Every row gives one point. Before rounding, the points of a table are all equally far from one centre. They may lie mostly on one side of it. Where is the centre, to within rounding?

Points (7 x 2):
[[ 0.54 -0.05]
 [ 0.60  0.00]
 [ 0.40  0.61]
 [ 0.47 -0.08]
 [ 0.66  0.40]
 [ 0.15 -0.06]
 [ 0.04  0.04]]
Centre: [0.33 0.25]

Points (12 x 8):
[[-0.56 -0.42  0.57  0.06  0.19 -0.29  0.05  0.16]
 [-0.06 -0.23  0.46 -0.02  0.35 -0.61  0.31 -0.07]
 [-0.64 -0.12  0.31 -0.38  0.06 -0.26  0.28  0.57]
 [-0.27  0.73  0.82 -0.12  0.25 -0.17  0.73  0.06]
 [-0.30  0.33  0.99 -0.34 -0.48  0.23  0.21  0.04]
 [ 0.17  0.18  0.18 -0.23 -0.22 -0.35  0.14 -0.51]
 [-0.12  0.11  0.41  0.26  0.71  0.17 -0.09 -0.36]
 [ 0.25  0.12  0.89 -0.23 -0.10  0.32  0.13 -0.48]
 [-0.94  0.35  0.68 -0.27  0.27 -0.18  0.15 -0.04]
 [ 0.33 -0.10  0.60 -0.13  0.20 -0.27  0.15 -0.46]
 [-0.76 -0.12  0.54  0.22  0.03 -0.20  0.04  0.28]
 [-0.03  0.20  0.80 -0.25  0.38 -0.41  0.02 -0.36]]
Centre: [-0.22  0.16  0.37 -0.14  0.11  0.14  0.33 -0.02]

Points, 20 rows:
[[-0.03  0.61 -0.36  0.26 -0.75 -0.21  0.21 -0.30 -0.02  0.22 -0.48  0.36
  -0.15  0.38]
 [ 0.51  0.46 -0.02  0.12 -0.52 -0.23 -0.19 -0.05 -0.12 -0.01 -0.61 -0.05
   0.26 -0.63]
 [ 0.24  0.34  0.26  0.03 -0.41 -0.16  0.26 -0.33 -0.12 -0.10 -0.06  0.46
  -0.04 -0.04]
 [-0.22  0.42  0.04  0.36 -0.73  0.05 -0.25  0.05 -0.19 -0.17 -0.32  0.87
   0.14  0.03]
 [ 0.04  0.86 -0.34  0.32 -0.69 -0.32  0.23 -0.05 -0.12  0.22 -0.25  0.34
  -0.07  0.11]
 [-0.17  0.79 -0.29 -0.03 -0.50 -0.47  0.00  0.56 -0.27 -0.18 -0.47  0.72
   0.50  0.22]
 [-0.12  0.63 -0.16  0.25 -1.18  0.20  0.25  0.23  0.22  0.15 -0.67  0.61
   0.10 -0.04]
 [ 0.19  0.21 -0.58 -0.21 -0.74  0.44 -0.21  0.09 -0.42  0.01 -0.29  0.31
   0.21 -0.26]
 [ 0.13  0.37 -0.61  0.28 -0.48  0.07 -0.13  0.07 -0.64 -0.04 -0.47  0.40
  -0.24  0.04]
 [ 0.27  0.54 -0.17  0.39 -0.11  0.06  0.07 -0.05  0.21  0.08  0.02  0.20
   0.18 -0.06]
 [ 0.07  0.64 -0.23 -0.18 -0.62 -0.47 -0.30 -0.22 -0.01 -0.08 -0.22  0.60
  -0.08  0.11]
 [-0.02  0.11 -0.92 -0.09 -0.73 -0.18  0.33 -0.02 -0.45 -0.38 -0.58  0.56
  -0.10 -0.35]
 [ 0.23  0.51 -0.44 -0.18 -0.68 -0.13 -0.05 -0.04 -0.38 -0.07 -0.69  0.47
  -0.52 -0.07]
 [ 0.17  0.51 -0.92  0.05 -0.97 -0.02  0.17  0.00 -0.20 -0.30 -0.63  0.26
   0.04 -0.23]
 [ 0.63  0.28 -0.39 -0.24 -0.76 -0.03  0.22 -0.24  0.14 -0.09 -0.30  0.20
   0.12  0.25]
 [ 0.17  0.51  0.12 -0.21 -0.38 -0.08  0.40  0.10 -0.10 -0.28 -0.91  0.32
   0.45  0.40]
 [ 0.08  0.08 -1.08  0.04 -0.83 -0.10 -0.15  0.12 -0.38 -0.07 -0.62  0.16
  -0.48 -0.21]
 [ 0.22  0.14 -0.33  0.42 -0.54  0.13  0.45 -0.36 -0.20 -0.35 -0.42 -0.14
   0.04 -0.25]
 [-0.22  0.20 -0.78  0.47 -1.04 -0.40  0.33  0.10 -0.45  0.26 -0.58  0.44
   0.01  0.07]
 [ 0.31  0.79 -0.04  0.07 -0.55  0.07 -0.33  0.44 -0.42 -0.22 -0.32 -0.07
   0.21  0.07]]
Centre: [-0.22 -0.08 -0.20 -0.02 -0.58 -0.30  0.08  0.51  0.13 -0.10 -0.45  0.03
  0.00 -0.05]
